Each row of a before or after table is a point. The points were changed in one or more steps. Then noise was added and the rows were shuffled. The steps act on how far a point lies along the listed directions, d1 being the first. Write out the steps. A step turns or swaps two directions, mirrors them in a line or flattens them onto one, adds a multiple of one to another, or multiplies one. Angles are multiples of 10 degrees, from the lower direction toward the higher: turns from -170 to 170, lines from 10 to 170 but not 90. Use the fewest steps. Two steps may share a direction if one is a turn and the other turns, adds or multiplies; they go together, in the order done. Otherwise the lowest direction goes first.

Directions:
(1): [-0.03  0.42]
(2): [-0.42 -0.03]
Before, 8 rows:
[[-0.05 -0.54]
 [-0.26  0.09]
 [ 0.05  0.47]
 [ 0.00 -0.15]
 [ 0.33  0.58]
 [ 0.10 -0.23]
 [-0.20  0.38]
 [-0.03  0.03]]
After (8 x 2):
[[-0.06 -0.58]
 [-0.25 -0.03]
 [ 0.32  0.76]
 [-0.01 -0.16]
 [-0.02  0.03]
 [ 0.07  0.52]
 [-0.22  0.27]
 [ 0.09 -0.20]]
Steps: add -0.5 times d2 to d1

Directions:
(1): [ 0.05 -0.47  0.02  0.34  0.31 -0.31]
(2): [-0.20 -0.08  0.51  0.28 -0.07  0.38]
(3): [-0.36 -0.09  0.05 -0.40  0.47  0.11]
(4): [-0.55  0.13 -0.34  0.30 -0.08 -0.05]
(5): [ 0.06  0.53  0.23  0.19  0.34 -0.24]
(6): [ 0.25  0.06 -0.33  0.21  0.30  0.48]
Before (14 x 6):
[[ 0.03 -0.31  0.52  0.29 -0.27 -0.17]
 [ 0.44 -0.41  0.10  0.48 -0.16  0.17]
 [ 0.43 -0.08 -0.31 -0.16 -0.57  0.07]
 [-0.38  0.03  0.40  0.08  0.04  0.17]
 [ 0.13  0.44  0.18  0.24 -0.54 -0.35]
 [-0.58  0.16  0.06 -0.10 -0.23 -0.06]
 [ 0.27 -0.26  0.34  0.14 -0.42  0.63]
 [ 0.06 -0.38  0.33 -0.22 -0.05  0.21]
 [-0.03 -0.46 -0.19  0.45 -0.41 -0.27]
 [-0.53  0.21  0.35  0.18 -0.51  0.03]
 [ 0.71  0.43  0.15  0.17 -0.15  0.27]
 [-0.20 -0.33 -0.45  0.04  0.09  0.13]
 [-0.08 -0.22  0.05 -0.01  0.33 -0.03]
 [-0.02  0.07  0.34 -0.15  0.20 -0.06]]
After, 14 rows:
[[ 0.16 -0.41 -0.25 -0.53  0.24  0.20]
 [-0.45 -0.17 -0.51  0.03  0.14  0.42]
 [-0.12 -0.62  0.48 -0.12  0.11  0.45]
 [ 0.08  0.32  0.15  0.12 -0.10  0.77]
 [ 0.11 -0.47  0.17  0.25 -0.12  0.11]
 [-0.12 -0.21  0.00  0.47  0.29  0.43]
 [ 0.06 -0.11  0.46 -0.37  0.68 -0.06]
 [ 0.18  0.34 -0.05  0.06 -0.34  0.41]
 [-0.33 -0.11 -0.24 -0.18 -0.40 -0.09]
 [-0.48 -0.49  0.07  0.02  0.39  0.15]
 [-0.02  0.15  0.33  0.32 -0.21  0.26]
 [ 0.22  0.05  0.19  0.32  0.02 -0.11]
 [ 0.18  0.33 -0.09 -0.09  0.59  0.46]
 [-0.12 -0.06 -0.01  0.26 -0.16 -0.24]]
Steps: turn d1 and d4 by 60 degrees; turn d3 and d6 by -150 degrees

Directions:
(1): [-0.08  0.30  0.34 -0.70 -0.12  0.35  0.08  0.12  0.08 -0.20  0.28]
(2): [-0.02  0.05 -0.03 -0.16 -0.80 -0.52  0.02 -0.18 -0.10  0.06  0.04]
(3): [ 0.31  0.07  0.25 -0.20  0.18 -0.37  0.27  0.26  0.46  0.45 -0.24]
(4): [-0.36  0.18 -0.59 -0.16  0.15 -0.24  0.40  0.16  0.18 -0.37 -0.14]
(5): [ 0.13 -0.12 -0.49 -0.37  0.24 -0.04 -0.07 -0.29 -0.08  0.45  0.47]
Before (9 x 11):
[[-0.14  0.22 -0.37 -0.39  0.41  0.02  0.17 -0.06  0.02 -0.02  0.39]
 [ 0.26 -0.02 -0.08  0.07  0.18  0.18 -0.02  0.04  0.09  0.17  0.13]
 [ 0.04  0.12  0.14 -0.51  0.19  0.66 -0.04  0.04  0.14 -0.05  0.29]
 [ 0.02 -0.07 -0.12  0.31 -0.06 -0.18  0.06  0.14  0.06 -0.12 -0.19]
 [ 0.03 -0.12  0.03 -0.38 -0.32  0.07 -0.47 -0.34 -0.27  0.43  0.32]
 [-0.15  0.15 -0.05  0.18 -0.05 -0.09  0.12  0.15  0.07 -0.42 -0.16]
 [-0.02  0.10  0.78 -0.13 -0.10  0.70 -0.32  0.16 -0.21 -0.22  0.44]
 [ 0.34  0.05  0.96 -0.67 -0.39  0.02  0.01  0.21  0.09  0.16  0.08]
 [-0.02  0.41 -0.10 -0.41  0.72 -0.24  0.60  0.44  0.54 -0.15 -0.35]]
After, 9 rows:
[[-0.02  0.11  0.03  0.20 -0.32 -0.93  0.37  0.39  0.35  0.10 -0.33]
 [ 0.07  0.03  0.43  0.40  0.00  0.16 -0.13  0.11  0.01 -0.21 -0.16]
 [-0.04  0.24  0.17 -0.67  0.11 -0.38  0.61  0.51  0.50 -0.22 -0.33]
 [ 0.00  0.00  0.09  0.27 -0.09  0.29 -0.08  0.07 -0.11 -0.32  0.00]
 [ 0.46  0.20  1.09 -0.46 -0.17  0.36 -0.26  0.00 -0.10  0.23  0.20]
 [ 0.34 -0.08  0.10 -0.14  0.23 -0.12 -0.15 -0.26 -0.04  0.65  0.44]
 [ 0.37 -0.03 -0.03 -0.24 -0.26 -0.43  0.12 -0.01  0.38  0.59 -0.07]
 [-0.21 -0.03 -0.81 -0.35  0.43 -0.25  0.06 -0.04  0.17  0.28 -0.04]
 [ 0.13  0.06 -0.24 -0.16 -0.26 -0.03 -0.01 -0.06  0.02  0.05  0.23]]
Steps: swap d1 and d3; turn d2 and d4 by 150 degrees; multiply d5 by 1.3
